Rows are points. Each copy is the shape, with its points in the same order, turned, moved and blurred by noise. Say if it was mirrored as well.

Shape (7 x 3):
[[ 12  55  91]
 [ 51   3 -33]
 [-66 -22 -25]
 [ 56 -14 -14]
 [ 36  47  23]
 [ 53 -22   2]
 [ -9  11  55]]
Copy 1 (7 x 3):
[[-79  33 -34]
 [ 43  63  29]
 [ 47 -56   5]
 [ 22  53  42]
 [-17  66 -10]
 [  4  52  48]
 [-47  -2  -7]]
Copy 1 is: only turned
Copy 2 (7 x 3):
[[  24   67 -107]
 [  33   37   24]
 [ -24  -55  -23]
 [  52   23   17]
 [   5   63  -38]
 [  61   25    4]
 [  22   19  -76]]
Copy 2 is: mirrored

Shape (7 x 4):
[[-110   71   10  -39]
 [ -87   28   33    8]
 [  33   -6  -45   33]
 [   2  -14   37  -55]
 [  14  -30  -39   24]
 [  11  -12   -8   11]
 [  38   12   24   -2]]
Copy 1 (7 x 4):
[[ 57  76 -99 -43]
 [ 72  39 -52 -19]
 [-40  22  41  10]
 [ 22 -23   5 -78]
 [-40  -7  19  15]
 [  1   1  29  -7]
 [ 11  16  49 -47]]
Copy 1 is: mirrored
Copy 2 (7 x 4):
[[-121   -8   31  -27]
 [ -70  -50   33  -15]
 [  35    6  -23   39]
 [   3   33   60  -26]
 [  35   -5  -39   14]
 [  24    1    5   12]
 [  23   24   55   37]]
Copy 2 is: only turned

Shape (11 x 6):
[[  -6  -26   44   28  -20  -16]
 [  29   30   34   14  -32  -23]
 [  27  -44   -5  -55  -73   59]
 [ -16   36   24   69   68 -110]
 [ -29   15   28   41  -23  -67]
 [  58   38  -11  -58  -21   11]
 [ -29   46    4   52   54  -29]
 [ -33   25   53  -25   42   25]
 [ -25   24   -6  -54  -22  -31]
 [  52  -13  -42   51   31   41]
 [  -3  -75   55  -74    6   40]]
Copy 1 (11 x 6):
[[  21   37   32   32    6  -43]
 [  -7   -8   38   15  -23  -73]
 [  41   18   21  -47  -73   29]
 [ -66   18  -17   91   61 -121]
 [ -19    2   32   82   11  -59]
 [ -38  -17    2  -53  -62  -40]
 [ -33  -17  -23   35   66  -72]
 [ -35   16   29  -33   63  -22]
 [ -63   -6   21   13  -23    2]
 [  44    4  -76  -20    1  -67]
 [   2   96   34  -55   -3   26]]
Copy 1 is: mirrored
Copy 2 (11 x 6):
[[ -34   22   20   -5  -40   -8]
 [  16   42  -21    5  -30   18]
 [  31  -69   19   43    4  -32]
 [ -85   97  -76  -70  -41   36]
 [ -15   66  -15  -53  -38  -19]
 [  52  -33  -53    9   16   33]
 [ -49   67  -27  -64   24   32]
 [ -21  -18   25  -57  -11   71]
 [  23  -20  -30  -68   -8   -8]
 [ -70    7  -34   39   69   17]
 [ -28 -105   35    1  -57   18]]
Copy 2 is: mirrored
Copy 3 (11 x 6):
[[   4   58   27  -35    0  -10]
 [ -21   72    2    3   46    0]
 [ -48   13   91   31    8   75]
 [  42   39  -56  -48   56 -104]
 [  40   69    2  -34   53  -27]
 [ -68   13   -1   51   61   31]
 [  53   28  -54    8   15  -46]
 [   5    9  -49  -22  -19   37]
 [   9   -2   -1   -9   74   42]
 [ -18   18   26   75  -24  -56]
 [ -53  -19   39  -52  -40   59]]
Copy 3 is: only turned
Copy 4 (11 x 6):
[[ 10 -15  16   2  -3 -40]
 [ 58 -12 -10  22 -21  -3]
 [-47  -3 -70 -57 -22  21]
 [ 83  25  96  89  61 -40]
 [ 27 -21  54  50  -1 -16]
 [ 40  45 -75   2 -11  41]
 [ 52  47  86  41  -1  -6]
 [ -1  83  10  26 -18 -41]
 [ -7  23 -19  58  -5  31]
 [ 59  50  42 -66  18  35]
 [-41  46 -58 -31  21 -69]]
Copy 4 is: only turned
